Each row of a before or after table is a point. The points were changed in one or more steps. Then noise was added and the rows were shuffled. The steps act on columns, c1 being the first. Write out the steps. A step turns or swaps two columns, mirrors them in a line or flattens them onto one, adds a multiple of one to another, or multiplies or shifts one. Angles are multiples of 10 degrees, from the lower column toward the higher: turns from -170 to 170, lines from 10 to 170 but not 90. Use the fewest steps. Two steps may share a column if one is a turn and the other turns, adds or multiplies; they go together, in the order done. Otherwise the lowest column goes first.

Before:
array([[ 0.0, -5.2,  0.8],
       [ 0.3,  3.9, -3.5],
       [-2.3,  5.7, -2.0],
       [-2.4, -0.5,  3.5],
       [ 2.1,  0.0, -0.6],
       [ 1.9, -3.8,  0.3],
       [ 2.8, -8.3,  1.8],
       [-3.4, -1.3, -6.1],
       [ 3.7,  5.1, -6.7],
       [ 3.2, -2.6, -1.7],
       [-4.7, -3.1, -3.1],
       [-2.3,  3.3, -1.8]])
After, 12 rows:
array([[ 0.0,  2.2, -0.8],
       [-5.2,  0.1,  0.9],
       [-1.3, -3.6, -6.6],
       [-3.0, -4.7, -3.4],
       [-2.6,  3.6, -1.7],
       [-0.2, -2.4,  3.4],
       [ 5.4, -2.2, -1.9],
       [ 3.1, -2.1, -1.9],
       [ 3.7,  0.2, -3.5],
       [-8.1,  2.3,  1.8],
       [ 5.1,  3.7, -6.7],
       [-3.8,  1.9,  0.3]])
Steps: swap c1 and c2

Before, 8 rows:
array([[ 5.4,  4.3,  2.1,  6.1,  1.3, -5.9, -4.9, -1.0],
       [ 0.3, -3.5, -5.7,  5.3,  0.8,  2.2,  2.0, -4.7],
       [-3.7, -1.5, -2.6, -0.5,  2.4,  1.8, -4.5, -4.8],
       [-1.2,  2.0, -3.1, -3.6,  5.8, -5.5, -0.8, -4.2],
       [ 4.5,  3.6, -2.4,  5.6, -1.8,  3.4,  5.2,  2.4],
       [ 2.9, -1.7,  0.5, -2.9,  2.4, -5.9,  1.8,  2.7],
       [ 5.0,  0.6, -0.4, -0.3, -2.0, -3.3, -4.6, -2.5],
       [-0.2, -1.3, -6.0,  3.2, -2.1, -0.9,  4.1,  2.1]])
After (8 x 8):
array([[-1.1,  2.1, -2.9,  6.2,  5.6,  1.8, -0.7, -4.4],
       [-3.9, -1.4, -2.8, -0.8,  2.4, -1.8, -4.2, -4.9],
       [ 2.7, -1.8,  0.4,  5.8,  2.4,  2.7,  1.8,  2.6],
       [ 5.3,  4.0,  2.1, -1.1,  1.3,  8.7, -4.7, -0.8],
       [ 0.3, -3.5, -5.4, -5.5,  0.8,  1.7,  2.0, -4.9],
       [ 4.6,  3.9, -2.4, -6.3, -1.9,  1.0,  5.1,  2.5],
       [-0.2, -1.3, -6.1, -2.0, -1.9,  2.5,  4.2,  2.2],
       [ 4.8,  0.8,  0.0,  2.3, -2.0,  2.4, -4.5, -2.6]])
Steps: turn c4 and c6 by 140 degrees

Before, 11 rows:
array([[-3.4,  3.1,  5.6, -3.9, -4.5,  3.2, -0.5, -1.3, -1.2, -4.2, -1.2],
       [-1.1,  3.4,  2.6, -4.8,  3.1, -1.2, -0.7, -2.7, -3.1,  3.2,  5.3],
       [-1.5,  5.1, -9.1,  4.7,  4.0, -2.5,  4.2,  2.2,  1.6, -0.9, -0.5],
       [-3.0,  3.8,  1.3, -3.2, -1.3,  7.9,  3.8, -3.1,  1.8,  0.3, -1.9],
       [ 2.4,  0.7,  5.4, -1.8,  5.0, -3.2, -1.2, -5.5, -0.7,  2.3, -1.7],
       [-3.2,  2.5, -7.1,  9.0,  6.8,  0.1,  1.3,  5.3, -1.8,  3.7, -0.2],
       [-3.7, -1.3, -0.7, -4.9,  0.9,  3.3, -2.2, -2.9,  1.5, -1.9, -1.1],
       [ 0.8,  4.1, -5.6,  3.8,  2.1,  0.1, -1.1,  5.0,  5.2,  3.4, -1.1],
       [-0.5, -1.1, -5.1,  6.6,  1.2, -1.7,  3.7,  1.5,  0.9,  3.2,  3.5],
       [-6.2,  3.5,  4.0, -1.1,  1.1,  2.2, -0.1, -3.3,  4.6, -1.6,  1.4],
       [-3.8,  2.8,  2.7, -3.0, -1.1, -2.5, -2.6, -7.0, -1.7,  4.6, -1.1]])
After:
array([[-3.2,  2.8,  9.7, -4.1, -4.4,  3.3, -0.6, -0.8, -0.8,  2.6, -1.2],
       [-3.7, -1.5,  3.2, -5.0,  0.9,  3.3, -2.3,  2.3,  1.5,  1.4, -0.9],
       [-1.4,  4.8, -5.3,  4.4,  4.2, -2.7,  4.0, -3.6,  1.5,  1.1, -1.0],
       [-3.0,  3.8,  5.3, -3.1, -1.7,  7.9,  3.8,  3.5,  1.8,  0.9, -2.1],
       [-1.3,  3.8,  6.5, -4.9,  3.0, -1.0, -0.7,  5.8, -2.7, -2.4,  4.9],
       [-3.9,  2.9,  6.4, -3.1, -0.8, -2.5, -2.5,  9.2, -1.9, -0.1, -1.2],
       [-6.4,  3.4,  7.8, -1.0,  1.3,  2.4, -0.1,  1.8,  4.5,  2.6,  1.4],
       [-0.5, -0.9, -0.9,  6.8,  1.4, -1.8,  3.6, -1.3,  0.6, -0.8,  3.5],
       [-2.7,  2.4, -3.0,  8.8,  6.9,  0.4,  1.3, -4.6, -1.7, -2.7,  0.1],
       [ 0.8,  4.3, -1.7,  3.9,  2.1, -0.1, -0.9, -3.0,  4.9, -4.3, -1.3],
       [ 2.2,  0.6,  9.6, -1.7,  5.2, -3.3, -1.4,  6.2, -0.5,  1.0, -1.3]])
Steps: shift c3 by 4.0; add -0.5 times c4 to c10; turn c8 and c10 by -140 degrees

Before:
array([[ 3.8,  6.6,  0.5,  1.0,  2.1,  2.0,  3.8,  6.6,  3.9, -4.2,  6.6,
         1.6, -3.2, -3.8,  3.8, -1.4, -4.4,  2.2],
       [-3.3,  3.2,  3.3, -1.9,  1.6, -5.3, -7.3,  4.6, -0.7,  4.3, -0.2,
        -0.7, -1.5,  1.9,  2.2, -3.3, -7.2,  0.7],
       [ 0.5, -0.1, -0.1,  7.4, -3.1,  1.3, -5.0, -4.7, -1.8,  3.1,  0.5,
         1.2, -0.2,  0.6, -0.6,  1.8, -1.3,  0.9],
       [ 0.1, -3.3, -2.0,  3.0, -6.5, -1.3, -6.9, -3.0, -0.2,  6.0,  3.2,
        -0.5, -0.3,  0.1, -1.1,  8.8, -0.6, -6.6],
       [-1.0,  0.6, -1.7,  4.1,  0.8,  2.3, -7.4, -3.0, -1.2, -0.8,  3.3,
        -1.9, -1.5,  2.0,  0.0,  2.7, -3.5, -7.4],
       [ 1.9, -3.4, -0.4,  3.9, -2.3, -2.8, -0.5, -6.3, -0.1, -1.5,  1.4,
         0.3,  0.2, -2.3, -1.7,  4.3, -5.5, -5.2],
       [ 2.1, -0.9,  1.1,  1.9,  3.2,  1.8, -3.2, -5.0,  2.0,  3.2, -0.1,
        -0.4,  0.0, -3.6, -0.2,  5.6,  0.4, -4.3],
       [-4.8,  3.0,  4.3, -1.3,  2.4,  2.4,  4.6,  2.5, -0.2, -4.6,  7.9,
         0.4, -0.7, -2.6,  2.3, -0.6, -1.3,  1.8],
       [ 2.4,  6.0,  5.7, -4.0, -1.2,  1.9,  2.4,  3.3,  1.8, -6.4,  4.9,
        -1.7, -3.3, -2.1,  0.5, -5.6,  0.4,  0.3],
       [-0.5, -0.3, -1.7,  2.3, -2.1, -1.2, -4.6, -7.8,  2.8,  0.7,  1.6,
         5.8, -3.2,  1.8,  1.1,  5.8, -0.2, -5.3],
       [-1.3,  0.0,  5.3,  1.9,  0.6, -0.7, -2.6,  9.3, -1.0,  5.8, -1.6,
         3.5,  0.2,  4.0,  5.2, -7.3, -5.6, -3.9],
       [ 1.2, -2.0, -1.0, -3.8,  2.2, -0.6, -3.5,  6.0, -4.8,  3.1,  0.9,
         1.5, -2.9,  3.4,  4.4, -5.3, -4.1,  0.6],
       [-2.9, -1.2,  0.1, -2.3,  0.3, -0.6, -4.5,  4.1,  3.6,  4.6,  3.1,
        -1.9,  1.2,  2.2,  5.1, -9.7, -5.6,  0.2],
       [ 4.4,  4.8,  5.6, -3.0,  3.4,  2.3,  3.5,  2.3,  2.9, -4.5, 10.0,
         0.6,  0.6,  3.1, -0.6, -1.0, -3.1,  2.4]])
After (14 x 18):
array([[-0.1, -3.2, -2.0,  1.8, -4.7, -1.5, -7.0, -3.2, -0.5,  5.8,  3.1,
        -0.6,  1.3,  0.2,  0.0,  8.8, -4.5, -6.7],
       [-1.4,  0.1,  5.1,  0.8,  4.0, -0.7, -2.5,  9.4,  0.8,  6.0, -1.7,
         3.6,  1.2,  4.2,  0.4, -7.2, -4.0, -3.8],
       [ 1.3, -2.0, -0.8, -1.2,  4.4, -0.6, -3.6,  6.1, -3.0,  3.2,  0.8,
         1.4, -4.3,  3.9, -1.2, -5.3, -1.7,  0.8],
       [ 2.1, -0.7,  1.1,  1.3,  2.3,  1.7, -3.3, -5.0,  1.6,  3.0, -0.1,
        -0.5,  1.0, -3.6,  0.5,  5.6,  2.2, -4.1],
       [ 4.5,  4.7,  5.8, -2.2,  4.6,  2.3,  3.4,  2.3,  2.1, -4.5, 10.0,
         0.4, -0.8,  3.2,  0.8, -1.0, -0.1,  2.4],
       [-1.0,  0.7, -1.8,  3.1,  2.9,  2.0, -7.4, -3.0, -1.3, -0.7,  3.1,
        -1.7,  0.9,  2.2, -0.3,  2.6, -2.0, -7.4],
       [-4.8,  3.2,  4.3, -0.6,  2.7,  2.5,  4.6,  2.9,  0.8, -4.8,  7.8,
         0.5, -1.2, -2.6,  0.2, -0.6,  0.5,  1.8],
       [-0.4, -0.1, -1.7,  2.5, -1.4, -1.3, -4.7, -7.8,  2.9,  0.8,  1.8,
         5.8, -1.6,  2.0,  1.0,  5.9, -1.6, -5.3],
       [ 2.4,  6.1,  5.6, -1.2, -1.2,  2.1,  2.2,  3.3,  1.8, -6.5,  4.8,
        -1.5, -5.0, -2.3,  0.7, -5.7, -0.5,  0.4],
       [ 3.9,  6.5,  0.4,  1.5,  4.5,  2.2,  3.7,  6.8,  4.7, -4.1,  6.5,
         1.7, -2.4, -4.0,  1.3, -1.2, -2.3,  2.3],
       [-2.9, -1.2,  0.0, -1.7,  4.0, -0.6, -4.3,  4.0,  4.3,  4.5,  2.9,
        -1.7, -0.2,  2.1,  1.8, -9.6, -4.4,  0.2],
       [ 0.4, -0.2, -0.1,  4.8, -1.6,  1.2, -5.0, -4.7, -1.9,  3.2,  0.4,
         1.4,  3.5,  0.6, -0.5,  1.6, -3.1,  0.7],
       [ 1.8, -3.4, -0.4,  2.1,  1.3, -2.7, -0.4, -6.1, -0.6, -1.4,  1.5,
         0.3,  2.2, -2.3, -0.1,  4.3, -5.7, -5.4],
       [-3.2,  3.2,  3.3, -0.9,  5.6, -5.3, -7.2,  4.4,  0.1,  4.3, -0.3,
        -0.9, -2.2,  2.0,  0.1, -3.1, -4.6,  0.7]])
Steps: turn c4 and c13 by 30 degrees; multiply c4 by 0.7; turn c5 and c17 by 40 degrees; flatten c9 and c15 onto the line at 20 degrees
